Rows are points. Two turns around zero, p and q, are shown by what they do to some points. Where does a point land after both, in the order given? Backwards means that the second turn is done in reverse. Each puzzle has new turns, and all numbers are rounded.

Turn p:
[+0.81,-2.73,+0.95] -> [+2.72,-0.31,+1.24]
[-0.19,+0.88,-1.21] -> [-0.75,+0.42,-1.24]
[+0.52,-0.65,-2.40] -> [+1.04,+0.96,-2.11]
[-0.82,-0.16,+0.82] -> [-0.16,-1.03,+0.54]
[-0.36,+0.74,+1.72] -> [-1.00,-0.60,+1.51]
[+0.04,+1.93,+0.12] -> [-1.85,+0.56,+0.06]
Turn q:
[-1.02,-0.43,-1.04] -> [-0.28,-1.42,+0.47]
[+2.09,-1.53,+1.54] -> [+2.51,+1.67,-0.03]
[-1.51,+0.26,+0.36] -> [-1.07,-0.16,+1.14]
[+0.91,-0.90,+1.13] -> [+1.30,+1.06,+0.32]
[+0.76,+0.73,-0.09] -> [-0.16,+0.42,-0.96]
[-1.22,+1.86,-1.91] -> [-2.28,-1.58,-0.94]
Where do these land?
p, then q: [-0.68,-0.45,+0.42] -> [+0.83,+0.00,+0.39]
q, then p: [+1.00,-1.16,+1.15] -> [-0.63,+1.62,+0.81]
p, then q: [+0.51,-1.33,-0.26] -> [+0.70,+0.53,-1.15]
q, then p: [-0.83,+2.94,-1.31] -> [-0.04,-2.43,-2.27]

Turn p:
[-0.79,+0.20,-1.18,+0.75] -> [-0.09,-0.57,-1.00,-1.14]
[+2.14,-0.73,-1.42,+0.98] -> [+2.74,+0.25,-0.16,-0.71]
[-0.14,-1.10,-1.08,-1.14] -> [-0.01,+0.37,+1.17,-1.48]
[-1.03,+2.02,+0.68,-0.23] -> [-1.70,+0.56,-1.34,+0.81]
[-0.19,-0.40,+3.00,-0.36] -> [-0.94,-0.61,+1.34,+2.51]
Turn q:
[-1.73,+1.25,+1.86,-2.00] -> [+0.11,+1.95,-0.37,-2.84]
[+0.14,+1.60,+1.03,-1.02] -> [+1.37,+1.15,-0.50,-1.10]
[-0.06,-0.29,-0.70,+1.56] -> [-0.35,-0.31,+1.07,+1.28]
[+0.66,-1.06,-1.93,+0.54] -> [-0.89,-0.95,-0.54,+1.89]
[+0.99,-1.50,-0.26,+0.91] -> [-0.25,-1.84,+0.32,+0.76]
Where do these land?
p, then q backwards: [+0.40,+1.93,-2.73,-0.38] -> [-0.78,+1.46,+0.52,-2.91]
q, then p: [-0.65,-0.50,+0.16,+1.82] -> [-0.57,-1.12,+0.42,+1.50]
q, then p: [+0.80,-1.36,+1.89,+0.23] -> [+0.20,+0.08,+2.46,+0.04]
p, then q backwards: [-0.03,+0.32,+1.90,-1.45] -> [-1.21,+0.08,-1.46,+1.49]
p, then q: [-0.52,-0.39,-1.23,-0.22] -> [-0.23,+0.22,-1.15,-0.74]
